Each row of a before or after table is a point. The points were changed in one or more steps. Then noise was added and the rows were shuffled. The steps act on how far a point lies along the listed directions, d1 being the first. Name the steps. A step turns or swaps two directions, mirrors them in a line or flattens them onto one, adds a multiple of one to another, or multiplies one. Angles are multiples of 10 degrees, from the lower direction toward the higher: turns from -170 to 170, lines from 10 to 170 but not 90. Use the fewest steps. Two steps may share a direction if one is a turn and the other turns, adds or multiplies; they go together, in the order done. Otherwise the lowest direction goes first.
In the rows, zero is written as 128.

Directions:
(1): [153  89 117]
(2): [136 121 175]
Before (9 x 3):
[[128 121 146]
 [122 157  99]
 [130 134  78]
 [138  84 125]
 [161  84 104]
 [163  72 158]
 [142 104 129]
 [144  98 142]
 [136 119 165]]
After (9 x 3):
[[142 102 135]
 [131 133  81]
 [135 119 164]
 [169  70 179]
 [136  80 138]
 [129 122 148]
 [121 156  92]
 [144  95 151]
 [163  82 119]]
Steps: add 0.3 times d1 to d2

Directions:
(1): [163 140 115 176 121 129  99  91]
(2): [123  73 133 156  85 117 141 139]
Before, 9 rows:
[[155 140 116 170 121 118 105 101]
 [154 164  97 171 136 139  94 120]
 [157 178 107 155 148 145 107  77]
 [159 134 127 167 123 125 106 128]
 [ 92 111 135  89 126 115 142 159]
 [135 133 121 133 118 134 100 112]
 [151 152 129 144 130 138  94 101]
 [ 66  99 149  35 139 133 187 190]
 [162 141 123 158 109 128 115 105]]
After, 9 rows:
[[129  97 106 183  96 128 113 144]
 [156 121 125 163  93 126 122 112]
 [ 87 172 137  18 192 150 155 160]
 [127  70 124 174  75 129 145 119]
 [155 118 127 170 114 123 111 130]
 [145 112 113 168 103 113 115 114]
 [133  94 135 155  91 124 113 128]
 [101 153 129  80 154 120 122 136]
 [128 110 124 135 102 135 113 121]]
Steps: mirror d1 and d2 in the line at 20 degrees

Directions:
(1): [175 122 135 155 142 156 117 186 170  98 129 117 139 147]
(2): [145 120 165  97 128 127 170 124 126 160 153 117 179 172]
(3): [133 120 168 171  59 114 121 135 109 125 148 156 112 146]
(4): [105 120 169 144 177 123 155 134 135 141 100 149  76 159]
Before, 8 rows:
[[123 137 125 102 125 118 138  88  94 160 132 116 135 139]
 [ 99 117 141 105 140 111 140 121 118 140 110 127 150 137]
 [ 94 128 126 160 180 125 122 137 137 104  73 146  50 114]
 [ 44 152  87  37 146  84 170  20  65 183 104 125 135  69]
 [ 99 148 104 129 120 116 126 108 109 112 130 114 117 114]
 [139 142 108 108 159 136 138 132 146 116 113 117 147 103]
 [108 132 112 118 154 142 157 138 138 125 117 133 123 122]
 [113 125 119 107 182 138 133 117 141 119  90 117 100 102]]
After:
[[126 116 179 105 189 128 189 135 141 155 112 121 138 182]
 [209 137  91 149 190 188 103 234 218  54  99  88 153 112]
 [112 132 111 114 153 143 159 138 139 127 120 130 131 123]
 [113 120 122 136 147 126 109 153 141 105  97 127 129 120]
 [160 137 106 151 137 148  98 148 137 107 116 113 110 128]
 [135 119 137  89 183 144 153 126 148 131 107 105 139 128]
 [130 144 108  97 148 128 142 116 133 127 119 118 154 102]
 [141 139 128 134 129 136 138 149 139 106 143 101 150 150]]
Steps: turn d1 and d2 by 170 degrees; turn d3 and d4 by 10 degrees
